Rows are points. The ring and each string are closed loops that go straight from each point to the next, and from the last back to the first. Before rounding, they use only three directions, however many columns there are. Count how often each string passes through the ring. Passing back the other way cancels.

Ring (8 x 4):
[[ 0.42 -0.08 -0.16  0.41]
 [ 0.42  0.19 -0.21  0.06]
 [ 0.10  0.37 -0.16 -0.13]
 [-0.18  0.38 -0.03 -0.08]
 [-0.36  0.27  0.07  0.10]
 [-0.40 -0.05  0.04  0.50]
 [-0.15 -0.21 -0.07  0.66]
 [ 0.17 -0.20 -0.12  0.60]]
String:
[[-0.27  0.29 -0.22 -0.01]
 [-0.39  0.30 -0.11  0.03]
 [-0.18  0.12 -0.10  0.23]
 [-0.09  0.17  0.13  0.21]
 [-0.26  0.31  0.30  0.09]
 [-0.27  0.44  0.20 -0.10]
 [ 0.01  0.41  0.14 -0.11]
 [ 0.01  0.14 -0.05  0.19]]
Times through: 0
String, 21 rows:
[[ 0.15 -0.23  0.06  0.68]
 [ 0.14 -0.24  0.10  0.70]
 [-0.14 -0.38 -0.13  0.85]
 [-0.30 -0.33 -0.23  0.79]
 [-0.31 -0.20 -0.21  0.62]
 [-0.19 -0.06 -0.12  0.45]
 [-0.04  0.03  0.06  0.37]
 [-0.15 -0.03  0.20  0.48]
 [-0.07  0.03  0.20  0.39]
 [-0.11  0.05  0.01  0.34]
 [-0.33 -0.02 -0.16  0.41]
 [-0.62 -0.13 -0.20  0.57]
 [-0.34 -0.05 -0.15  0.45]
 [-0.03  0.06 -0.01  0.31]
 [-0.08 -0.03  0.08  0.45]
 [-0.09 -0.14  0.14  0.60]
 [ 0.00 -0.02  0.02  0.42]
 [-0.08 -0.05 -0.13  0.43]
 [-0.21 -0.26 -0.29  0.68]
 [-0.13 -0.45 -0.26  0.92]
 [ 0.10 -0.36 -0.02  0.82]]
Times through: 0

Ring:
[[ 0.52 -0.32  0.11  0.36 -0.11 -0.13  0.04 -0.09]
 [ 0.62  0.23  0.28  0.16 -0.06 -0.17 -0.19 -0.28]
 [ 0.49  0.50  0.26 -0.05 -0.04 -0.14 -0.25 -0.35]
 [ 0.21  0.60  0.14 -0.31 -0.02 -0.06 -0.21 -0.34]
 [-0.10  0.26  0.02 -0.49  0.01  0.13  0.01 -0.20]
 [-0.14 -0.19  0.01 -0.41  0.03  0.22  0.20 -0.06]
 [-0.08 -0.52 -0.02 -0.23  0.01  0.22  0.31  0.04]
 [ 0.09 -0.72 -0.06  0.09 -0.06  0.11  0.32  0.08]
 [ 0.37 -0.56  0.00  0.34 -0.11 -0.05  0.17  0.00]]
String, 16 rows:
[[-0.12  0.75 -0.18 -0.41 -0.10 -0.09 -0.23 -0.33]
 [-0.06  0.19 -0.18 -0.19 -0.10 -0.03 -0.02 -0.17]
 [-0.07  0.10 -0.15 -0.22 -0.08  0.01  0.03 -0.14]
 [-0.26 -0.01 -0.25 -0.33 -0.08  0.09  0.12 -0.08]
 [-0.37 -0.36 -0.24 -0.40 -0.03  0.23  0.30  0.03]
 [-0.10 -0.83  0.09 -0.29  0.08  0.36  0.46  0.13]
 [ 0.29 -0.93  0.37 -0.09  0.12  0.33  0.42  0.10]
 [ 0.43 -0.70  0.38  0.03  0.07  0.20  0.28  0.02]
 [ 0.46 -0.97  0.17  0.36 -0.04  0.08  0.34  0.11]
 [ 0.49 -0.75 -0.02  0.57 -0.15 -0.12  0.20  0.05]
 [ 0.33 -0.25 -0.23  0.47 -0.23 -0.25  0.01 -0.07]
 [ 0.18  0.03 -0.21  0.20 -0.19 -0.19 -0.05 -0.14]
 [ 0.38  0.02  0.17  0.03 -0.04 -0.05 -0.04 -0.18]
 [ 0.72  0.20  0.57 -0.03  0.06 -0.02 -0.15 -0.30]
 [ 0.68  0.67  0.54 -0.16  0.05 -0.10 -0.33 -0.43]
 [ 0.24  1.00  0.14 -0.36 -0.05 -0.15 -0.39 -0.46]]
Times through: 1

Ring, 10 rows:
[[ 0.01  0.08 -0.05  0.58  0.07  0.03  0.32  0.38  0.22  0.46 -0.03]
 [ 0.15  0.09 -0.06  0.69 -0.03  0.11  0.40  0.50  0.27  0.66 -0.04]
 [ 0.20  0.00 -0.07  0.61 -0.17  0.21  0.36  0.42  0.18  0.56 -0.05]
 [ 0.15 -0.07 -0.08  0.45 -0.21  0.21  0.26  0.28  0.06  0.33 -0.04]
 [-0.03 -0.18 -0.07  0.13 -0.21  0.14  0.06 -0.01 -0.14 -0.15 -0.01]
 [-0.26 -0.26 -0.07 -0.14 -0.15  0.07 -0.13 -0.30 -0.32 -0.61  0.00]
 [-0.40 -0.27 -0.08 -0.23 -0.10  0.06 -0.19 -0.41 -0.36 -0.78  0.01]
 [-0.47 -0.23 -0.08 -0.18 -0.05  0.06 -0.18 -0.41 -0.32 -0.75  0.00]
 [-0.39 -0.11 -0.08  0.06  0.04  0.03 -0.03 -0.18 -0.14 -0.39 -0.01]
 [-0.24 -0.01 -0.06  0.29  0.09  0.00  0.12  0.06  0.03 -0.03 -0.02]]
String, 26 rows:
[[-0.39 -0.30 -0.16 -0.05 -0.33  0.45 -0.10 -0.37 -0.33 -0.59 -0.05]
 [-0.20 -0.14 -0.09  0.14 -0.11  0.14  0.04 -0.08 -0.12 -0.22 -0.02]
 [-0.50 -0.30 -0.15 -0.15 -0.25  0.37 -0.17 -0.47 -0.37 -0.75 -0.04]
 [-0.72 -0.34 -0.15 -0.36 -0.16  0.28 -0.32 -0.70 -0.50 -1.12 -0.02]
 [-0.50 -0.14 -0.01 -0.22  0.23 -0.31 -0.20 -0.36 -0.26 -0.78  0.04]
 [-0.24 -0.09 -0.04  0.12  0.06 -0.08  0.02 -0.05 -0.09 -0.25  0.00]
 [-0.28 -0.15 -0.13  0.20 -0.19  0.34  0.06 -0.11 -0.12 -0.20 -0.05]
 [-0.41 -0.11 -0.15  0.23 -0.12  0.35  0.06 -0.14 -0.09 -0.21 -0.06]
 [-0.27  0.03 -0.06  0.37  0.14 -0.01  0.16  0.11  0.09  0.06 -0.02]
 [-0.05  0.10  0.03  0.37  0.31 -0.38  0.20  0.29  0.17  0.20  0.03]
 [-0.06  0.00 -0.02  0.31  0.10 -0.14  0.16  0.18  0.06  0.09  0.00]
 [-0.06  0.00 -0.12  0.58 -0.14  0.34  0.31  0.27  0.15  0.39 -0.07]
 [ 0.14  0.14 -0.09  0.86 -0.06  0.26  0.50  0.59  0.37  0.86 -0.07]
 [ 0.27  0.20  0.01  0.80  0.15 -0.15  0.48  0.69  0.41  0.88 -0.02]
 [ 0.32  0.19  0.04  0.74  0.20 -0.29  0.46  0.70  0.39  0.84  0.00]
 [ 0.38  0.13 -0.06  0.91 -0.13  0.20  0.56  0.73  0.40  1.04 -0.06]
 [ 0.14 -0.07 -0.17  0.68 -0.42  0.63  0.39  0.35  0.14  0.59 -0.10]
 [-0.07 -0.11 -0.11  0.34 -0.22  0.31  0.17  0.09 -0.02  0.08 -0.05]
 [ 0.13  0.02  0.03  0.34  0.13 -0.29  0.20  0.32  0.11  0.23  0.02]
 [ 0.21 -0.04 -0.01  0.36 -0.06 -0.09  0.23  0.32  0.07  0.28  0.00]
 [ 0.09 -0.21 -0.12  0.27 -0.42  0.41  0.15  0.07 -0.11  0.05 -0.05]
 [-0.10 -0.25 -0.15  0.16 -0.41  0.48  0.06 -0.10 -0.20 -0.18 -0.06]
 [-0.12 -0.12 -0.07  0.19 -0.10  0.11  0.08  0.00 -0.08 -0.12 -0.02]
 [-0.07 -0.12  0.04 -0.07  0.13 -0.39 -0.05 -0.05 -0.16 -0.38  0.06]
 [-0.32 -0.33 -0.05 -0.36 -0.15 -0.03 -0.26 -0.46 -0.45 -0.91  0.03]
 [-0.44 -0.37 -0.15 -0.24 -0.36  0.41 -0.21 -0.53 -0.46 -0.85 -0.03]]
Times through: 0
